Rows are points. The window is the flat piece filled in between its corners: a triangle in 3 columns, a solid with four corners in 4, and so on. A path goes straight from each point to the next, and from the last back to the first. List the points from which the path goes on through the window.
In the rows, zero is written as 128.

Window (3 x 3):
[[177  90 107]
 [170 119  95]
 [101 146 164]]
Path:
(1): [139 176 164]
(2): [145 126 149]
(3): [117 104 101]
(4): [112 100 113]
(5): [169 117 144]
(6): [199 147 122]
(7): [160  98  99]
(8): [106 126 132]
Through the window after points: 2, 6

Window (6 x 6):
[[134 129 161 131  86 121]
 [154 119 122  77  72 138]
 [173 146 114 162  88  84]
 [164 220  93 158  98 170]
 [105 114 124 111 113 164]
 [118 109 161  93 146 148]]
Path:
(1): [174 129 137 139  98 183]
(2): [117 144 121 120 109 134]
(3): [136 169 118 138  82 124]
(4): [176 147 130 145  93 169]
(5): [166  72 184 117 119 154]
(6): [111 129 146  95 141 144]
(7): [124 147 128  98 113 137]
(8): [145  99 147 136 121 175]
(9): [166 128 126 157  92 125]
(10): [131 183 136 118  87  81]
(11): [145 136 120  92  80 123]
(12): [165 113 125 103  80 146]
Through the window after points: 1, 5, 7, 9, 11

Window (8 x 8):
[[137 190 180 102 141 132 110  52]
 [139  91  75 173 135 106 104 112]
 [119 136  94 144 153 123 174 124]
 [116  65 116  73 105  74 152 146]
 [191 177 137 143 107 128 132  95]
 [101  57 115 146 146 124 109 174]
 [ 91  94  92  98  88 108 123 154]
 [ 89 134 128 217 152  70 146 142]]
Path:
(1): [126 100 137 176 126 130 157  92]
(2): [126 100 139 147 102 115 139 108]
(3): [128 137 119 141 134 100  96 135]
(4): [126 137 120  86 140 111 123 131]
(5): [142 112 140 115 107 126 131  94]
(6): [102  84 109 162 128 110 132 126]
(7): [111 104  95 150 154  77 116 150]
(8): [141 153 116 124 158  83  95 139]
Through the window after points: none

Window (11 x 11):
[[169  75 125 177 134 119  86 117  93  82 158]
 [107 155 170 133 118 169 123 119  93 124 145]
 [119 119 135 154 163 145 110 101 153 149 139]
 [ 78 180  68 131  44 154 114 197 138  66  62]
 [127 143 176 135 128 120  97  79 144  83 150]
 [ 41 148 133 110  62 131  95 193 137 115 109]
 [168 116 183 192  98 103 109  89 110 135 132]
 [147 179 129  61  90 125  55 174 114 183  70]
 [162 120 181 171 136 147 109 147 150  95 146]
 [103 110 117  85  69 152 140 156 141 110 103]
 [123 145 171 138 147  90 151 127 112 117 144]]
Path:
(1): [160 142 153 154 109 142 105 129 152 108 175]
(2): [139  97 172 166 145 135 106 149 118  90 105]
(3): [118 127 176 141 156 117 139 141 105 112  95]
(4): [134 150 137 142  94 104 117 110 138 121 184]
(5): [134 156 154 147 111 108 120 124 130 132 161]
(6): [119 133 160 146 141 133  92 138 114  96  97]
(7): [115 131 160 147 159 138  77 123 117  90  87]
(8): [140 130 149 144  88 130 150 154 159 147 185]
(9): [138 164 152 136 103 144 106 120 115 124 174]
(10): [109 102 162 154 126 133 116 122 116  90  85]
(11): [ 91 136 136 123 108 137 106 154 122 115  96]
(12): [115 168 118 119  76 124 105 143 133 131 127]
(13): [140 150 159 151  99 104 112 120 139 106 167]
(14): [112 119 176 123 169 148 116 110 122  94  98]
(15): [ 92 105 188 150  95 126 108 144 111  70  55]
(16): [115 137 122 154 114 143 130 128 135 102 169]
Through the window after points: 1, 3, 7, 9, 13

Window (14 x 14):
[[110  69 196 130 146 138 175 139 145  84 115 150 150 165]
 [122 132  87 127 127 132 162 154 133 144 174 107 148  57]
 [141 140 100 157  96 103 148 188  84 104 123 140 142  57]
 [124 110 112 129 113 110 156 133 141 132 111 164 122  46]
 [101 126  91 152 163 113  94 131 157 112  76  81  84 157]
 [ 92 110  88 146 107 130 156 131 115 122 120 131 200  52]
 [124 143 145 111 111 120 106 144 166 102  74  76 119 125]
 [114 123 168 148 152 116  36 163 153 116  90 105 108 129]
 [ 94 103  95  81 121 109 129 149  78  89 142 125 141  49]
 [108  83 134 106 112 180  86 147 101 145  74  98  82 160]
 [ 91 142 155 132  99  95 104 139 116 151 104 127 106 154]
 [ 98 117 153  99 130 137 154 191 150 139  86 192 152 174]
 [ 87 171 169 137 145 164  92 142 136 112  73 130  83 158]
 [154 123 101 118  90 120  94 126 106  75 155 159 156  84]]
Path:
(1): [ 94 123 132 143  84 139 118 170 147 119 129 153 127 113]
(2): [148 109 153 102 164 118 111 129  94 106  85 119 146 103]
(3): [144 121 154 116 172 121 119 117 127 127 107 112 131 122]
(4): [ 89 125 124 143  91 132 108 158 121  97 114 128 115 104]
(5): [ 57 132 140 151  78 123 120 164 150  94 119 121 123 108]
(6): [175 116 103  91 155 123 140 133  95 138  99 134 139 106]
(7): [102 154 136 126 168 111 142 118  64 153 100 166 184 142]
(8): [105 100 111 121  91 142 121 174 164  93 115 112 110  81]
(9): [ 94 102 129 138 108 139 135 163 127 103 121 151 124 117]
(10): [148 144 112 112 139 103 125 151 109 148 100 154 160  97]
(11): [181 184 154 105 152 107 135 120 111  97  91 129 156  87]
(12): [ 82  71  83 137  67 137  80 153 136  97 153 138 118 117]
Through the window after points: 7, 11

Window (14 x 14):
[[183 172 115 131  93 108 105 145 196  92 120 114 107 135]
 [146 130 126 115 145 135 124 171 172 104 117 124  95  86]
 [ 98 131 172 150 102  75 118 108 131 100 129 132 116  74]
 [ 48 155 113 138 160 237 105  97 202  72 100 166 210 210]
 [204 124 144 172 144 109 165 119 100 121 189 137 103 185]
 [179 105  68 129  77 117 197  71  77 137  71 112 170 116]
 [118 159 161 116 105 130 206 130  88 151 191 132 143 152]
 [116  90 128 120 123 132 111 125 149  78 154 106 155 151]
 [118 146 145 130 146 121  83 156 140 117 101 113 184 117]
 [111 156  79 117 137 100 142 154 100 143 181 129 111 101]
 [120 145 104 144 117 154 138 129 102  80 128  80  93 129]
 [134 109 114 174  94 130 119 138 187 133  98  97 125 154]
 [126 115 145 115 152  90 128  85 130 124 118  87 125 143]
 [ 90 146 160  98 118  88 136 169  92 130 145 169 116 149]]
Path:
(1): [133 159 108 133 137 102 169 145 122  90 138 100 131 129]
(2): [151 161 148 163 118  51 153 150 138  95 144 110 136 131]
(3): [139 107 114 106 115 147 115 115 122 150 127 113  99 120]
(4): [152 132 120  97 110 109  62 119 117 162 136 134 117 126]
(5): [104 136 144 124 129 105 162 137 116 107 126 131 134 146]
(6): [121 156 111 153 134  85 166 121 130  98 130  94 125 143]
(7): [136 122 133 118 125 146 124 126 111 126 149 121 116 132]
(8): [110 118 140 128 127 127 108  95 129 147 166 115 114 127]
(9): [167 146  96 132 112 110 187 189 131  75  86 135 147 133]
(10): [125 125 119 118 175  84 190 124 169  58 132 111 176 131]
(11): [130 149  85 138  71 164 105 120  75 170 128 128  99 126]
(12): [146 108 133 135  92 153  84 120 132 159 131 171 133 135]
Through the window after points: 4, 6, 8, 10

Window (14 x 14):
[[131 166 206 158 148 121 105  92 111 105 112 140 134 128]
 [135 115 108 109 103  91 181 173 105 168 187  64  80 150]
 [117 162 142 121 123 160 156 163 112  87 144  86 146 101]
 [106 122  18  96  84 162  99  85 129 122 130 157 144 124]
 [107 130 137 114 158 187  92 115  73 149 122 143 130 106]
 [109  73 171  96 152 180 151 158  98 108 122 108 189  80]
 [151 140 135 139 152 109 107 149 109 129 126 108 135  60]
 [133 150 151 174 128 115 181 173 101 128 227 114 171  97]
 [ 73 120 164 148 139 117  80 137  86 112 105 123  99 128]
 [ 94 119 178 129 198 119  92 157 160 143 175 149 148 111]
 [138 168 123 131  88 150 143 125  98 175  68 162 149  93]
 [ 82 152 134  94  93  73  88 136  83 110 174  94 127 105]
 [154 133 160 123  70 176 160 153 103 112 132 159 131 114]
 [142 147 105 118 138 124  69 155 136  51 147  99 173 193]]
Path:
(1): [112 131 150 137 129 138  92 158 118 150 134 103 172 103]
(2): [119 115 150 131 104 165 125 118 115 130 128 117 159 109]
(3): [131 138 144 105 150 124 142 185  89 100 133 135 135 116]
(4): [159 152 153 107 203 144 176 128 102  94 136 175 137 126]
(5): [ 99 120 134 147  96 147  83 152 128 143 138  96 153 111]
(6): [122 123 148 168  90 157  90 136 110 147 143 128 135  95]
(7): [112 137 139 111 162 113 125 144 109 110 134 122 137 110]
(8): [ 99 138 148  99 174 124 147 161  87 102 156 137 145 104]
(9): [127 126 151 137 105 142 100 137 140 139 147 135 137 116]
(10): [104  98 169 149  99 136 121 162 133 144 171  70 159 117]
(11): [140 149 109  91 168 138 163 144  71  99 133 154 131 109]
(12): [110 111 160 107 163 143 154 129 106  94 134 153 119 109]
Through the window after points: 2, 6, 8, 10, 12

Window (14 x 14):
[[ 66 109 121 159 110 163 204 140 186  92 163 140 115 132]
 [199 151 157 139 142 128 149 128 113 126 122 176  93 125]
 [144 139 107 178 138 114 126 117  99 101 105 107 127 128]
 [ 86 104 134  99  54 117 102 149 125 136  59  91 139 123]
 [150 149 123 152 126 172 124 118  69 120 138 178  93 138]
 [ 95 146  95 135  98 127 169 131 156 146 182 155 132  96]
 [106 131 154  97  87 149 122  87 101 152  46  79 135  85]
 [100 148 125 136 108 189 155 169 166 148 148  93 145 131]
 [117 105 176  82  65 119 109  97  77 149 103  53 159 127]
 [139 129 117 118 172 123 129 111 101 148 130 143  81 146]
 [ 77  92 185 123 105 100  71 103 103 163  79 107 173  94]
 [173  94  93 133 153 156 133 120 114 101 115 167 133 116]
 [165 182 133 114 137 142 109  77 117 124 127 164 125 170]
 [ 67 150 116 117 132 150 182 177 143  85 152 131 150 109]]
Path:
(1): [ 84  99 146 136 106 126 180 132 105 186  68 146 157 138]
(2): [118 138 136 122 115 130 112 117 127 120 136 123 130  99]
(3): [107 121 121 129  95 135  82 119 127 119 115 116  89  96]
(4): [140 135 147 118 139 127 198 118  91 144 104 162 172 166]
(5): [ 96 132 151 128  92 128 189 120  75 169  49 131 175 106]
(6): [133 115 153 119 126 131  65 107 142 117 138 111 106 113]
(7): [120 129 130 114 126 140 128 117 117 116 134 132 114 112]
(8): [148 122  79 164 112 138 176 117 135 190  81 153 169 136]
(9): [103 133 146 153 132 112 168 126 117 162 104 163 160 152]
(10): [151 133  95 119 120 171 112 137 134  72 166 117  90 117]
(11): [146 147 134 114 111 126  82 118 127  98 130 138 105 125]
(12): [111 119 123 162 145 161 220 127 104 161 127 135 164 150]
Through the window after points: 1, 5, 7
